Each row is a point. Any point is a mix of the corners, with weights that add up to 1. It lies inside the corners' shape when no weight is negative. Is each point inside? If not, which corners have a negative weight?

Corners:
(1): [-39 -60   7]
(2): [-28 -11  21]
(3): [ 48  41 -27]
(4): [35  2 11]
Points:
[-18 -38  26] => outside (3)
[-13 -36   1] => outside (2)
[-41 -37   5] => outside (4)
[ -8 -30  18] => outside (3)
[31  3  7] => inside
[46 34 -8] => outside (1)
[28 40  4] => outside (1)

Corners:
(1): [-55 -24  -9  10   7 -29]
(2): [-54  -6   1  46 -44  -5]
(3): [ 16  16  39 -10  46  -4]
(4): [-18  18 -11   9  58   2]
(5): [ 55 -20  11  14  -5  -2]
(6): [-21 -13 -11  16 -15  60]
(7): [  7  11 -35 -21  -3  49]
Points:
[-10  -4 -19   5  -1  21] => outside (3)
[-24 -14   6  20   3 -28] => outside (6, 7)
[ -9 -27  15  30 -25   3] => outside (4, 7)
[10 -6  0  2 23 11] => outside (2)
[-39  30  -1 -10  36  -6] => outside (5, 6)
[-47  -1 -12   7   6  22] => outside (5)
[ 2 -9 13 -2 55  0] => outside (2, 7)

Corners:
(1): [-26  18  -8  20   6 -31  16  -5]
(2): [ 50 -30  46 -53 -34   6 -33 -31]
(3): [-12 -50  37   1 -48  38 -24 -37]
(4): [-43  46 -27  21  20  24 -20  21]
(5): [ -6 -37 -26  10  10  24  10 -23]
(6): [  9  41 -24  34  -5  -9 -47  18]
(7): [  8   3 -33 -18 -37  -6 -19  60]
(8): [-34 -44 -40 -17  28  -9 -16 -32]
(9): [  0 -46  34   2  22 -26   1   5]
Points:
[  3  -5   3   6   0  -9 -19   3] => inside
[-16   2  -4  26 -15  13 -12  18] => outside (2, 8)
[ -7 -22 -18 -24  13  -9  -2  -1] => outside (3, 6)
[ -4   1  13  -6  33 -39 -13  -8] => outside (3, 5, 7)
[ -6  -7 -25   4   6   1 -10   5] => outside (3)
[ -6 -11   7   3   6   3 -15 -25] => outside (7)
[  7  35 -19   8  10 -16 -15  27] => outside (3, 8)

Corners:
(1): [-9  4  6 13 -2 -2  4  0 12 10  7]
(2): [-12 -17  -4   3  -3   0  -5  -3  10  -9   5]
(3): [  2  10  -1 -14  -9   8   0 -20   5   1   3]
(4): [  4   6 -19  -5   9  -6   4   7   8   8  21]
(5): [  1  -4   0 -17  11   3   4   6   4  11 -12]
(6): [-10  11 -13   5  10   9  -3   7   7  -1  16]
(7): [ -6   0  -4 -11   2 -14  -6 -16  10   5 -20]
(8): [  2   4  -1 -11 -14   3   0   2  -1   6 -19]
(9): [ -6  -6 -16  22   4  10   2  -3   9   1  10]
(10): [ 9 10  4  3  8 -5  7  5 10 -2 -1]
(11): [ 10  -2   6  -6 -10  14 -22  -8  -7   3   7]
(12): [ -5  13   2 -15   5 -12   1   6 -60   2  12]
Points:
[  2   3   5 -15  -7  -2  -3 -10   1   4  -5] => outside (6, 9)
[ 2  9 -2 -5  2  5  2  1 -3  5  4] => outside (2, 7)
[-1  5 -2 -8 -4  0  0 -2 -8  3  0] => inside
[  3   4   1 -12  -1  -5  -1  -2  -3   6   2] => outside (6, 9)
[ 2  8 -3 -4  3  0  2  0 -5  5  1] => outside (2)
[  3  15   3 -12   1   0  -2   2  -6   7   1] => outside (2, 9)
[-3  4 -4  1  1  1  4  3 -2  1  5] => outside (7, 11)

Corners:
(1): [-14  16 -28  31 -30  17  43 -14 -12  36 -10  -4  10  -4]
(2): [-12 -11 -20   7   5   0  13 -21   8  29   3 -44  43  -8]
(3): [ -5 -26  18   8  35  28  28  16  19  25 -21  -9   1  11]
(4): [-23  41  32 -51   4 -14   8 -50 -22  15  10  -7   4 -15]
(5): [-29  27 -17  14   3  -4  37  14  -9 -12  -3 -35  34  19]
(6): [ 17 -23   8 -60 -13 -27  13  13  13   4   9  14 -51  19]
(7): [-30  26 -11  25 -10  11  12  23  17  48  14 -23  16  16]
(8): [ -7  24 -35  15  26  -6  34  30 -11  49 -14 -30  12  -6]
(9): [ 15 -13  29   8   1 -43  -8  -4   5  -3  -6  24 -25   8]
(10): [-14 -29  26 -36 -11 -21  -7  12 -23  -7  14  30 -16 -28]
(11): [ 20  -6  11 -35  -6 -20 -10  12  41 -33  -7  45 -32 -27]
(12): [ 37  -1  13 -27   6   5  -8  -3  -9 -18  28  18 -27  -5]
(13): [-53   5 -33  44  19   7  30   3  11  28  14 -33 -16   5]
(14): [  4 -14   4 -21   0   8 -33  16  -2  -3 -33  -8 -40   5]
(15): [-37  29 -42  -4  15  -2  10 -33 -15  21  15  15  40  16]
Points:
[  0   0  16 -25  -5  -5  -2  -5  -2 -14  10  21 -23   2] => outside (2, 8)
[-5 10 -9 -5  5 -2 12 -6  7 11  0 -9 -1  6] => outside (10)
[-12   8  -7   2   8   1  18   6   1  24  -3 -11   2   1] => inside
[-10  -2 -23  -5  12   6   9  20   3   4  10  -7   6   7] => outside (1, 4, 9)
[-12  -5 -12  14   2   7  17  13  -1  22  -4 -13  -2  11] => outside (4, 11)
[-20   5   0  26  10  13   8  11 -20  25 -11 -35   8   2] => outside (6, 11, 15)
[-10   9   8 -36  14 -31   1  -1 -13 -25   6   8 -24   3] => outside (1, 2, 3, 7)
[ -8  -3   5   5   4  -1  11   9   0  21  -1 -20  -8   2] => outside (11, 15)
[-15  -2   3  -9   2  -6  11   5   1  11  -6  -3  -3   0] => outside (12)

Corners:
(1): [-18  10 -15   3  17  19   3 -24 -15   5  28  16  14  -6  -2 -26  -4  -5
  13 -43]
(2): [ 49   7  17   8  24 -25  -5  39 -20 -10   6   4 -11 -10  29 -47   6   4
 -28   6]
(3): [ 40 -21  35  -8   8  30 -28  26  -7 -32 -30   7  -9   5  16 -35  10  30
 -11   7]
(4): [ 16 -33  16  15 -10  -9   2   1 -35 -30   7 -18 -12  28  27 -60  -1  13
 -17   7]
(5): [  4   2   1  11 -12  15 -21 -19   2  10  31 -11  48 -21  12 -13  15  17
  15  28]
(6): [ -3   0   1   4 -18  21 -39 -40  -4   0  20  30  21   0  23  24  13  10
  21 -11]
(7): [ -8  24   7  32 -14 -21  13   8  28 -21  -2 -14  -8  10 -37  22  11  -7
  14   3]
(8): [ 15  -2 -15  -2   1   7 -24 -43   2  -1   6   9  -3 -25  19  14 -37  17
  -2  -1]
(9): [ -4 -19 -16  10 -29   5 -19  -4   7   7  46   9  23 -22  16 -36 -44   9
  46  -8]
(10): [-26  -6 -20   1   4 -16  11  50  23 -10  -9 -18 -14   1  -7  54   2  -9
 -15   4]
(11): [  3  -1  -7  16 -19 -23  -5  17  -7 -33 -22   3 -30 -20 -15  32  21   9
 -23  10]
(12): [ 40 -12 -14  25 -30  26 -23 -42  21  14  33 -14  25  -1  27  -7  20  20
  24 -12]
(13): [ 14 -21  13  -8 -12  21 -19   0   6 -18  56  -6   2  -9 -32  -3  11  22
   7  -3]
(14): [-10 -16  15  29 -12  22 -44 -23  -3  10  25 -10   9 -26  17 -33 -10  29
   2  -1]
(15): [ 10  -4   1  11 -27 -10  23  11  11  11  -5  15   6   7 -29  23  12 -20
 -19  20]
(16): [ -6   5 -19   0   2 -41   9  18  23  14 -31  16 -27   9  -6   1  21   3
  23  15]
(17): [ 31  19  -1 -12 -19   7 -41 -13 -49  18 -21 -15 -18  12  14 -16  11  -6
 -18   3]
(18): [-20 -20  23  10 -24 -15 -10 -34   6  10  35 -17  28 -37  19  -6 -21  34
  35 -18]
(19): [ 15 -15  -4   5  34 -24  33  15   8  -1 -22 -14 -28  -7 -21  26  36 -24
   7  25]
(20): [  1  13 -32  24   9   2  32  27  -5  18 -10  13 -12  17 -51  51  25  13
   0   7]
(21): [ 12  18   6  -5  -7 -24  33  37  13  -4  -1   1 -47  -3  -4  14  37  16
  -2  28]
Points:
[ 21   1  -1   2 -10  -4  -9   1   2  -2   4   4 -16  -5  -4   9  13  15
  12   4] => outside (1, 4, 5, 10, 14, 15)
[ 6  1 -5  9 -7  0 -5  2  4  1  5  3 -2 -8 -5 11 11  9  5  3] => outside (4)
[ 19  -2   8   8   3  -4 -11  12  -7  -9   7   0  -5  -4  11 -19  11  11
  -2   1] => outside (8, 15)
[ 12  -3   1   8 -10  -2  -7  -4  -3  -1   4   1  -2  -4   0  -5   9   7
   3   6] => outside (10)
